Each row is a point. The window is the flat piece filled in between its corners: a triangle in 3 columns, a solid with four corners in 4, and so on. A path goes straight from each point to the next, and from the last back to the first. After which points does the path pass through the window?

Window (3 x 3):
0: -0.42 -0.26 -0.20
1:  0.25 -0.15 -0.03
2:  0.53  0.24  0.37
Path:
(1): -0.16 -0.43  0.06
(2):  0.36 -0.07  0.53
(3): 0.50 0.46 0.03
(4): 0.45 0.44 0.16
(5):  0.47 -0.01  0.46
(6):  0.29 -0.42  0.29
(7):  0.29  0.09 -0.05
(8): 0.42 0.20 0.02
(9):  0.32 -0.07  0.23
(10):  0.23 -0.61  0.12
(11):  0.15  0.19 -0.16
(12): 0.61 0.31 0.22
(13): 0.68 0.13 0.62
(14): -0.21 -0.23  0.17
(15): -0.10  0.13 -0.33
(16):  0.07 -0.10 -0.39
Through the window after points: 2, 4, 6, 8, 10

Window (4 x 4):
0:  0.29 -0.36 -0.31  0.29
1: -0.37 -0.45  0.19 -0.12
2:  0.45  0.49 -0.34  0.55
3:  0.07 -0.29  0.05 -0.28
Path:
(1):  0.36 -0.22  0.36  0.20
(2):  0.31 -0.16  0.23 -0.04
(3):  0.00 -0.12 -0.32 -0.09
(4): -0.28 -0.57 -0.28  0.02
(5):  0.10 -0.39  0.21 -0.04
(6):  0.68  0.08 -0.27  0.64
(7):  0.35  0.22 -0.52  0.31
(8): -0.15 -0.04 -0.58 -0.05
Through the window after points: 2, 8

Window (6 x 6):
0:  0.11  0.49 -0.50  0.61 -0.29 -0.39
1:  0.41 -0.43 -0.10  0.72 -0.24  0.48
2:  0.14  0.13  0.03 -0.10 -0.51 -0.16
3: -0.83  0.20 -0.67 -0.02  0.40 -0.12
4:  0.17 -0.18  0.41 -0.10  0.51  0.33
5: -0.06  0.08 -0.80 -0.08 -0.01  0.00
Path:
(1): -0.03  0.14 -0.43  0.34 -0.08 -0.36
(2):  0.16  0.09 -0.39  0.53 -0.16 -0.39
(3):  0.04  0.55 -0.47  0.42 -0.30  0.09
(4): -0.11  0.74 -0.10  0.36  0.00  0.44
(5):  0.03 -0.17 -0.37  0.49 -0.14 -0.34
(6): -0.29 -0.07 -0.37  0.08  0.26 -0.24
(7): -0.39  0.33 -0.11 -0.14  0.14  0.50
(8): -0.03  0.10 -0.05 -0.07  0.23  0.59
(9):  0.18 -0.43  0.13 -0.14  0.32 -0.06
(10):  0.00 -0.26 -0.23 -0.04 -0.19 -0.42
(11):  0.01  0.33 -0.06 -0.02 -0.30  0.09
(12): -0.02  0.44 -0.35  0.42 -0.07  0.01
Through the window after points: 2, 6, 10, 12

Window (8 x 8):
0: -0.08  0.68 -0.08 -0.20 -0.16  0.09 -0.30  0.00
1: -0.26 -0.47  0.04  0.10  0.77  0.44 -0.60 -0.05
2:  0.55  0.15  0.40 -0.21  0.09  0.09 -0.25 -0.24
3: -0.15 -0.68 -0.01  0.32  0.41  0.11 -0.34  0.50
4:  0.59  0.48 -0.31  0.13 -0.11  0.07 -0.36 -0.38
5:  0.56  0.24 -0.19  0.07  0.32 -0.01  0.64  0.07
6: -0.03  0.38  0.35  0.10 -0.13 -0.14 -0.15 -0.58
7: -0.20 -0.98 -0.16 -0.30  0.00  0.15  1.01  0.16
Path:
(1):  0.05  0.04  0.27  0.55 -0.04  0.69 -0.02  0.16
(2): -0.04 -0.05 -0.01 -0.14  0.31 -0.03 -0.16 -0.23
(3):  0.00 -0.20 -0.10 -0.32  0.48  0.02 -0.39 -0.11
(4): -0.12 -0.23  0.23  0.42  0.47  0.50 -0.35 -0.12
(5):  0.25  0.18  0.12  0.55 -0.38  0.38 -0.29  0.02
(6):  0.41  0.20 -0.21 -0.20  0.20 -0.05 -0.03 -0.30
(7): -0.15 -0.46 -0.16 -0.28  0.40 -0.50  0.28 -0.37
(8):  0.22  0.31  0.30  0.08 -0.09  0.14 -0.07 -0.26
(9): -0.01 -0.34  0.07  0.09  0.06  0.28  0.51  0.26
(10): -0.15 -0.55 -0.05 -0.46  0.47 -0.20 -0.03 -0.15
(11): -0.05  0.06 -0.03 -0.42  0.60 -0.55 -0.04 -0.36
(12):  0.03  0.32  0.34  0.30 -0.29  0.24 -0.23 -0.39
Through the window after points: 1, 3, 5, 7, 11
